Rows are points. The points of each table are mixes of a few directions, plus a little noise. How many directions does each table use, and how many do they share? Where both have some left over, give the other angles between the two spaces (their principal angles), to ten degrees, smallest first.
In the rows, 128 means zero.

First (4 x 3)
[[119, 139, 138],
[109, 135, 112],
[185, 80, 125],
[97, 157, 138]]
Second (5 x 3)
[[91, 162, 138],
[102, 140, 110],
[113, 151, 151],
[160, 94, 111],
[173, 92, 130]]
Directions: first 2, second 2, shared 2

First (9 x 6)
[[133, 112, 129, 106, 131, 129],
[140, 89, 130, 75, 135, 131],
[135, 106, 129, 98, 132, 130],
[136, 103, 129, 94, 133, 130],
[106, 199, 125, 226, 115, 122],
[118, 161, 127, 173, 122, 125],
[126, 135, 128, 138, 127, 127],
[143, 80, 130, 62, 137, 132],
[117, 166, 126, 179, 121, 125]]
Second (7 x 6)
[[78, 77, 167, 172, 100, 84],
[166, 167, 98, 94, 149, 161],
[174, 175, 92, 87, 154, 168],
[116, 116, 138, 139, 121, 117],
[134, 134, 123, 123, 131, 133],
[114, 114, 139, 140, 120, 116],
[113, 113, 139, 141, 120, 115]]
Directions: first 1, second 1, shared 0; angles 80

First (7 x 9)
[[180, 73, 215, 146, 145, 40, 175, 86, 155],
[115, 140, 110, 129, 121, 144, 118, 137, 126],
[152, 112, 147, 104, 153, 123, 142, 116, 112],
[104, 147, 103, 141, 110, 144, 112, 141, 135],
[97, 162, 74, 113, 120, 185, 99, 154, 109],
[114, 138, 116, 140, 114, 133, 119, 135, 136],
[134, 124, 132, 122, 134, 128, 131, 126, 124]]
Second (8 x 9)
[[145, 137, 118, 87, 142, 110, 144, 72, 80],
[109, 120, 133, 166, 116, 155, 111, 190, 174],
[115, 119, 116, 135, 120, 86, 168, 105, 142],
[137, 132, 137, 125, 131, 140, 112, 131, 120],
[97, 119, 118, 164, 118, 173, 112, 213, 181],
[139, 139, 108, 82, 147, 135, 136, 94, 80],
[162, 137, 172, 130, 128, 120, 94, 100, 108],
[119, 122, 122, 137, 122, 105, 149, 120, 140]]
Directions: first 2, second 3, shared 1; angles 50

First (9 x 12)
[[159, 201, 100, 180, 114, 110, 66, 120, 153, 135, 153, 157],
[72, 56, 126, 76, 157, 137, 186, 111, 92, 120, 137, 110],
[139, 129, 141, 129, 121, 132, 128, 139, 134, 128, 114, 124],
[79, 84, 111, 95, 154, 128, 163, 104, 99, 122, 153, 123],
[137, 180, 94, 165, 126, 111, 83, 110, 139, 133, 162, 154],
[153, 151, 136, 146, 115, 127, 110, 140, 143, 131, 116, 131],
[138, 113, 152, 118, 122, 137, 142, 146, 131, 127, 101, 115],
[179, 135, 180, 136, 98, 143, 126, 174, 154, 131, 67, 112],
[94, 102, 112, 108, 146, 127, 148, 108, 108, 124, 150, 127]]
Second (9 x 12)
[[117, 113, 107, 143, 103, 147, 110, 93, 123, 140, 92, 76],
[128, 119, 130, 143, 126, 160, 125, 136, 124, 88, 134, 130],
[102, 141, 114, 123, 149, 128, 136, 142, 172, 70, 106, 142],
[94, 128, 130, 126, 77, 142, 145, 158, 129, 111, 125, 135],
[90, 132, 111, 124, 98, 128, 137, 123, 149, 134, 87, 99],
[180, 119, 162, 137, 162, 142, 128, 139, 90, 136, 185, 157],
[126, 127, 116, 113, 88, 86, 101, 127, 112, 136, 151, 156],
[122, 121, 131, 136, 109, 148, 136, 125, 119, 145, 116, 104],
[192, 151, 150, 106, 241, 70, 134, 109, 136, 194, 156, 153]]
Directions: first 2, second 5, shared 0; angles 50, 90

First (9 x 18)
[[147, 129, 91, 112, 134, 117, 85, 126, 112, 175, 107, 176, 136, 123, 90, 157, 128, 120],
[116, 105, 138, 161, 128, 153, 160, 155, 157, 146, 119, 165, 150, 149, 175, 117, 124, 157],
[94, 169, 95, 106, 148, 153, 156, 170, 124, 102, 103, 106, 69, 182, 154, 114, 139, 158],
[151, 107, 193, 150, 110, 125, 122, 87, 131, 116, 137, 118, 148, 76, 92, 154, 132, 102],
[138, 130, 139, 112, 113, 79, 124, 78, 113, 95, 177, 119, 134, 96, 72, 118, 134, 96],
[122, 153, 75, 81, 155, 108, 146, 174, 125, 119, 104, 174, 56, 204, 107, 138, 128, 156],
[127, 117, 138, 147, 112, 131, 113, 100, 126, 138, 153, 103, 175, 86, 143, 109, 127, 111],
[105, 142, 131, 144, 130, 165, 145, 136, 132, 124, 114, 117, 126, 131, 151, 120, 141, 145],
[151, 99, 151, 138, 121, 122, 100, 127, 129, 137, 138, 79, 156, 106, 165, 126, 98, 107]]
Second (9 x 18)
[[103, 124, 122, 119, 98, 136, 45, 105, 113, 150, 144, 140, 214, 116, 99, 179, 175, 77],
[112, 137, 145, 153, 134, 167, 163, 146, 138, 113, 116, 75, 110, 127, 187, 96, 118, 154],
[138, 119, 111, 105, 120, 91, 93, 111, 120, 143, 143, 185, 153, 133, 70, 160, 143, 102],
[89, 127, 134, 151, 125, 151, 181, 149, 153, 108, 139, 143, 135, 160, 174, 96, 140, 158],
[119, 125, 122, 119, 112, 125, 81, 113, 119, 142, 138, 143, 173, 122, 104, 159, 152, 99],
[110, 138, 147, 154, 133, 173, 159, 146, 138, 113, 115, 66, 113, 124, 193, 97, 120, 152],
[145, 129, 127, 123, 136, 119, 133, 127, 125, 128, 122, 125, 106, 123, 120, 125, 114, 132],
[163, 122, 115, 113, 148, 79, 172, 133, 134, 122, 128, 178, 70, 146, 94, 112, 99, 151],
[174, 132, 129, 116, 147, 110, 122, 122, 113, 134, 107, 97, 77, 103, 109, 128, 92, 128]]
Directions: first 6, second 3, shared 2; angles 50

First (9 x 32)
[[124, 91, 124, 120, 135, 97, 123, 141, 102, 132, 101, 180, 130, 117, 89, 118, 92, 102, 140, 119, 131, 100, 93, 70, 142, 163, 135, 108, 123, 165, 136, 162],
[141, 174, 125, 121, 118, 154, 132, 118, 173, 141, 184, 24, 126, 157, 169, 143, 173, 152, 117, 173, 124, 163, 162, 194, 139, 99, 105, 159, 121, 82, 116, 120],
[129, 140, 160, 154, 115, 166, 163, 98, 104, 111, 123, 101, 139, 123, 173, 94, 141, 132, 111, 79, 118, 148, 189, 157, 130, 100, 104, 100, 124, 136, 95, 72],
[120, 170, 129, 100, 132, 143, 72, 121, 183, 150, 150, 107, 115, 143, 140, 131, 109, 145, 127, 202, 110, 152, 129, 119, 133, 132, 143, 143, 109, 98, 106, 143],
[120, 99, 135, 145, 118, 131, 114, 136, 103, 129, 141, 153, 143, 118, 65, 122, 107, 88, 158, 102, 117, 123, 91, 97, 165, 159, 97, 132, 147, 159, 141, 147],
[132, 125, 98, 132, 138, 92, 129, 121, 120, 132, 106, 178, 109, 97, 100, 157, 128, 116, 123, 132, 150, 91, 109, 113, 132, 143, 161, 138, 109, 127, 141, 129],
[145, 145, 132, 100, 129, 134, 165, 139, 154, 129, 140, 34, 131, 174, 212, 119, 164, 174, 101, 156, 133, 154, 172, 177, 97, 90, 123, 118, 122, 102, 116, 132],
[112, 92, 140, 154, 130, 137, 129, 147, 92, 99, 97, 206, 140, 111, 103, 121, 116, 126, 144, 58, 127, 121, 104, 116, 87, 124, 134, 121, 177, 151, 157, 106],
[129, 116, 107, 126, 137, 98, 125, 133, 120, 130, 111, 169, 118, 111, 101, 147, 121, 118, 130, 130, 142, 101, 103, 108, 127, 144, 151, 134, 121, 133, 144, 141]]
Second (9 x 32)
[[125, 124, 113, 121, 127, 129, 95, 161, 157, 135, 168, 113, 132, 148, 91, 160, 140, 132, 155, 154, 125, 141, 79, 143, 120, 133, 117, 174, 167, 107, 168, 162],
[151, 76, 88, 117, 138, 51, 181, 147, 87, 136, 101, 145, 123, 115, 93, 149, 135, 97, 126, 117, 167, 67, 91, 97, 153, 162, 138, 119, 106, 161, 159, 179],
[138, 131, 135, 96, 141, 102, 160, 112, 121, 135, 80, 119, 117, 134, 193, 94, 107, 142, 91, 148, 136, 112, 173, 97, 125, 128, 155, 70, 71, 145, 84, 135],
[124, 145, 137, 135, 117, 132, 94, 86, 126, 157, 149, 127, 124, 104, 77, 112, 88, 72, 139, 158, 108, 123, 128, 79, 226, 175, 102, 121, 78, 152, 86, 142],
[144, 154, 112, 129, 132, 125, 174, 121, 140, 116, 122, 85, 116, 134, 196, 149, 183, 171, 95, 124, 152, 130, 173, 197, 84, 80, 148, 137, 122, 89, 130, 90],
[108, 129, 151, 114, 135, 146, 87, 135, 139, 125, 105, 172, 130, 135, 136, 100, 84, 141, 133, 137, 107, 143, 123, 88, 100, 133, 146, 105, 137, 136, 114, 130],
[130, 136, 127, 132, 128, 129, 137, 120, 128, 125, 124, 124, 125, 124, 142, 130, 136, 134, 119, 124, 132, 128, 142, 141, 122, 118, 133, 127, 123, 122, 124, 113],
[104, 111, 169, 139, 116, 185, 94, 159, 130, 109, 150, 134, 160, 155, 116, 99, 111, 137, 161, 93, 92, 176, 108, 129, 97, 117, 92, 131, 199, 138, 144, 124],
[127, 149, 119, 169, 118, 152, 130, 111, 126, 115, 152, 133, 124, 104, 110, 159, 166, 125, 133, 95, 134, 133, 135, 181, 127, 106, 120, 168, 149, 102, 144, 78]]
Directions: first 6, second 6, shared 6

First (9 x 32)
[[165, 126, 134, 149, 135, 143, 136, 147, 128, 107, 142, 116, 103, 120, 139, 93, 138, 100, 146, 115, 143, 113, 110, 122, 142, 118, 124, 104, 140, 132, 118, 128],
[12, 134, 109, 61, 106, 81, 102, 68, 129, 195, 82, 165, 208, 155, 93, 241, 95, 219, 71, 169, 80, 177, 185, 146, 85, 159, 141, 203, 89, 115, 159, 127],
[78, 131, 120, 99, 119, 108, 117, 102, 129, 157, 108, 144, 163, 140, 113, 177, 114, 167, 103, 146, 107, 149, 153, 136, 109, 141, 133, 160, 111, 123, 141, 128],
[114, 129, 126, 120, 125, 122, 125, 121, 128, 136, 123, 133, 138, 131, 124, 141, 124, 139, 121, 133, 122, 134, 135, 130, 123, 131, 130, 137, 123, 126, 132, 128],
[144, 127, 131, 137, 131, 134, 132, 136, 128, 119, 134, 123, 117, 124, 133, 113, 133, 115, 136, 123, 135, 121, 120, 125, 134, 124, 126, 118, 133, 130, 124, 128],
[90, 130, 122, 106, 121, 113, 120, 108, 128, 150, 113, 140, 154, 137, 117, 165, 117, 157, 109, 141, 113, 144, 147, 134, 114, 138, 132, 152, 115, 124, 138, 128],
[174, 125, 135, 155, 137, 147, 138, 152, 128, 102, 146, 113, 96, 118, 142, 83, 141, 92, 150, 112, 147, 109, 105, 121, 145, 116, 123, 98, 144, 133, 116, 128],
[149, 127, 132, 140, 132, 137, 133, 139, 128, 116, 136, 121, 114, 123, 134, 108, 134, 111, 138, 121, 137, 119, 117, 125, 136, 122, 126, 114, 135, 130, 122, 128],
[226, 123, 144, 185, 146, 168, 150, 179, 127, 72, 166, 96, 60, 106, 157, 33, 156, 51, 176, 94, 168, 87, 79, 113, 164, 102, 117, 64, 161, 139, 102, 129]]
Second (11 x 32)
[[142, 118, 110, 123, 134, 142, 128, 132, 129, 128, 150, 119, 133, 114, 127, 119, 141, 132, 142, 133, 126, 126, 96, 110, 135, 124, 127, 89, 101, 133, 149, 92],
[90, 155, 122, 105, 149, 83, 76, 116, 149, 134, 77, 160, 149, 106, 72, 119, 98, 105, 130, 146, 192, 171, 72, 136, 150, 91, 134, 152, 135, 148, 86, 146],
[138, 113, 119, 136, 137, 142, 193, 144, 90, 106, 157, 79, 93, 167, 106, 109, 149, 146, 119, 105, 121, 107, 128, 119, 133, 122, 119, 118, 157, 98, 152, 150],
[147, 124, 129, 137, 120, 142, 105, 117, 148, 146, 133, 142, 143, 113, 159, 136, 132, 129, 135, 143, 106, 127, 132, 122, 122, 147, 137, 106, 89, 141, 129, 85],
[148, 133, 138, 144, 113, 130, 77, 105, 164, 158, 121, 162, 153, 95, 165, 142, 121, 124, 136, 157, 113, 140, 133, 125, 120, 149, 147, 110, 76, 156, 119, 77],
[108, 112, 97, 84, 140, 171, 179, 167, 108, 91, 141, 107, 130, 165, 136, 135, 145, 122, 131, 90, 99, 91, 140, 130, 126, 130, 89, 137, 162, 100, 134, 164],
[119, 101, 83, 80, 143, 180, 184, 174, 102, 90, 171, 94, 130, 146, 140, 128, 160, 127, 147, 86, 99, 85, 117, 115, 130, 125, 86, 103, 146, 104, 167, 135],
[114, 147, 162, 139, 105, 74, 85, 117, 135, 142, 128, 159, 127, 67, 138, 144, 102, 120, 137, 134, 160, 148, 147, 139, 113, 118, 141, 148, 140, 155, 152, 137],
[138, 115, 127, 133, 129, 166, 186, 139, 110, 111, 129, 100, 111, 193, 140, 129, 143, 138, 107, 109, 84, 97, 170, 134, 122, 151, 117, 147, 150, 94, 112, 158],
[119, 166, 164, 159, 122, 45, 37, 81, 161, 170, 82, 176, 136, 67, 86, 120, 86, 118, 126, 178, 206, 195, 89, 135, 138, 100, 171, 142, 107, 174, 99, 111],
[146, 127, 156, 166, 114, 131, 161, 115, 116, 132, 121, 112, 100, 173, 139, 129, 130, 143, 101, 127, 102, 117, 181, 139, 116, 152, 140, 155, 145, 108, 111, 153]]
Directions: first 1, second 5, shared 0; angles 60
